Each point is reached from the start by the listed moves, each made 0, 1 or 2 times, or once backwards (-1), plus a little noise. Say if it took an odd or an even number of moves. Then give how often each move was made.
In the rows, 128 means zero.

Moves:
(1): [125 168 118]
(2): [134 136 179]
Start: [136 148  95]
Points:
[137 248 175] -> even (2, 2)
[138 192 137] -> even (1, 1)
[135  96  54] -> even (-1, -1)
[144 116 205] -> odd (-1, 2)

Moves:
(1): [101 131 114 159 126 148 132 114 124]
(2): [105 153 127 151 118 128 132 117 122]
(3): [131 119 143 125 125 132 117 113 116]
(4): [116 114 165 127 133 154 146 135 104]
(5): [128 106 135 135 128 141 100 145 127]
(6): [102 117 105 108 122 141  90 139 145]
(7): [138 151 116 123 135 135 123 129 138]
(8): [146 126 133 119 111 127 131 137 134]
Start: [139 128 130 129 121 132 120 117 130]
Points:
[122 167 197 132 107 154 111  85  82] -> odd (-1, 2, 2, 1, 0, 0, 1, 0)
[ 86 197  59 159 117 149  21  93 162] -> odd (0, 2, 1, -1, 1, 1, 2, -1)
[ 74 102 151 176  46 177  56  95 107] -> even (1, 2, 2, 0, 1, 1, -1, 2)
[126 148 132 131  67 191   7 127 142] -> odd (0, 2, 2, 0, 2, 1, 2, 2)

Moves:
(1): [135 124 131 128 118 129 138 136 137 133 131 102 126 140 134]
(2): [130 131 110 105 136 134 108 125 120 127 128 118 118 127 112]
(3): [144 125 137 123 137 135 148 122 124 114 121 119 115 135 115]
(4): [119 128 135 121 139 129 124 129 129 134 146 123 126 134 114]
(5): [127 117 123 130 166 127 120 136 116 123 123 135 142 145 133]
(6): [126 116 140 116 127 149 112 129 134 143 128 129 129 146 127]
(7): [124 134 126 142 110 122 143 127 156 127 126 137 149 144 133]
(8): [120 122 136 126 137 118 131 133 123 140 118 125 124 112 112]
(9): [126 135 129 122 132 131 128 124 140 129 119 121 124 127 146]
(10): [120 117 132 125 128 117 130 119 125 141 123 135 125 132 133]
(11): [143 124 135 132 119 128 115 120 132 127 139 123 124 132 112]
(12): [127 139 105 134 146 135 141 158 153 145 137 132 108 147 124]
(13): [141 141 142 127 122 124 132 127 122 130 119 121 128 145 135]
(14): [131 128 130 113 136 130 118 139 132 126 122 129 126 135 136]
Start: [124 127 115 129 140 127 115 132 130 135 148 144 129 130 130]
Points:
[142 128  96 130  99  84  55 104 101 119 141 126 156  67  50] -> odd (0, 2, -1, -1, 0, -1, 1, 2, -1, -1, 2, -1, 0, 0)
[131 151 143  59 106 130  29 114  85 152  90 128 125  88 104] -> even (-1, 2, -1, -1, -1, 1, 0, 2, 0, -1, 0, -1, 2, 1)
[108 140 126 118 249 177 177 187 153 165 168 137  50 152  76] -> odd (-1, -1, 2, 2, 0, 1, -1, 1, 1, -1, -1, 2, 0, -1)
[160  71 102  97 216 141  62 132 112 118 191 124 126 209  75] -> odd (1, 1, 1, 1, 2, 0, 0, -1, -1, 1, 2, 0, -1, 1)
[160 184 114 218 102 110 202 186 228 164 139 155 139 203 131] -> even (0, -1, 0, -1, 0, 0, 2, 1, 0, -1, 1, 2, 2, -1)

Moves:
(1): [128 126 120 142 121 123 131 136 136 127 127 138 142 128 140 142 130 115
 129 131 127 129 143 127 139 128 136]
(2): [134 140 126 114 116 127 135 141 122 138 118 126 129 129 115 126 124 134
 114 121 125 119 138 124 134 121 131]
(3): [121 110 147 129 122 128 133 125 116 144 119 133 116 130 111 139 135 128
 113 117 110 121 138 121 123 134 132]
(4): [130 124 132 125 128 123 127 137 121 127 131 129 140 143 126 134 129 129
 117 131 120 134 128 128 115 134 121]
(5): [137 155 126 112 126 141 130 142 117 132 133 131 104 129 141 132 124 131
 132 123 139 133 136 117 131 115 132]
(6): [139 129 114 147 147 120 143 146 132 129 133 122 133 135 131 131 134 123
 125 131 120 134 130 115 127 144 131]
(7): [124 152 135 134 124 133 157 147 125 127 121 132 120 110 139 143 132 132
 133 106 135 135 128 120 138 118 126]
(8): [127 119 127 124 132 129 130 127 126 134 127 136 134 127 127 147 112 141
 129 122 142 134 119 129 145 133 130]
(9): [139 132 124 126 122 125 131 136 139 146 128 130 144 117 132 130 129 124
 132 127 128 108 125 118 119 125 117]
(10): [120 130 127 130 126 118 130 122 133 128 136 148 119 133 131 129 139 136
 132 144 116 110 124 121 132 124 132]
(11): [121 120 131 128 135 122 111 135 147 149 123 123 128 120 109 125 147 108
 150 122 128 134 122 129 143 137 154]
(12): [128 125 123 142 141 100 123 127 140 136 130 136 117 137 111 146 142 127
 150 136 135 131 127 126 137 122 122]
(13): [106 135 128 116 123 147 135 119 127 125 107 103 142 126 133 154  97 142
 124 121 133 134 105 142 128 119 108]
(14): [131 121 135 134 145 124 112 110 141 128 124 125 136 140 128 135 121 133
 127 137 125 134 138 133 130 126 132]
(15): [136 129 130 114 137 113 105 112 110 140 121 151 121 149 111 115 115 142
 138 131 124 124 123 119 124 137 133]
(16): [141 123 133 113 126 138 125 129 125 133 122 130 119 144 137 135 135 131
 141 129 145 125 139 130 119 123 124]
(17): [134 119 127 129 133 137 126 141 128 122 124 118 125 122 135 143 128 131
 132 121 119 130 139 130 124 129 134]
(18): [137 131 127 111 124 135 125 128 131 130 114 131 136 115 133 145 140 111
 129 123 135 123 148 134 130 130 118]
(19): [101 130 130 141 103 128 128 141 150 122 133 130 123 110 109 125 141 115
 138 123 126 129 141 113 132 140 137]
(20): [145 142 124 131 116 121 130 128 129 143 116 133 131 132 113 128 125 141
 109 117 149 143 109 125 118 125 124]
(21): [133 130 128 121 127 124 106 130 133 127 119 126 134 129 127 136 114 131
 139 129 133 122 120 143 150 141 128]
(22): [126 133 130 135 131 125 126 125 125 127 130 130 135 133 124 146 120 136
 121 119 138 118 129 130 132 135 132]
(23): [118 141 140 124 127 152 128 145 124 134 122 139 117 110 126 137 123 115
 137 116 123 135 129 139 129 136 145]
(24): [140 126 134 121 121 125 119 129 130 126 125 148 131 129 118 111 144 101
 115 127 143 124 125 116 126 123 128]
Start: [130 112 114 135 147 137 127 135 129 145 139 137 128 138 132 120 121 135
 121 150 120 117 136 130 137 128 135]
Points:
[160 114 101  63 221 124 114 138  91 167 106 142 191 228 136 249  30 217
 127 153 166  79  75 134 146 125  76] -> odd (-1, 1, -1, 2, 0, 1, 0, 2, 1, 1, 0, 1, 2, 0, 1, 1, 1, 0, -1, -1, 0, 2, 0, 1)
[226 208  91  82 150 208 127 239 138 246  78 122 110 128 131 106  87 124
  77 118 104 117 107  91  93  97 194] -> even (0, 2, 0, -1, 2, 2, -1, -1, 2, 1, 1, -1, 1, 1, 0, 0, 2, -1, -1, 2, 0, -1, 2, 1)
[ 90 182 137 186 173  91 123 229 240 157 158 174  91  94 108 173 187 107
 204 157 106 145 106  91 193  98 164] -> even (-1, 0, -1, 2, 1, 0, 2, 0, 1, 2, 1, 2, 0, 2, -1, -1, 1, -1, 1, 0, 1, -1, 1, 1)
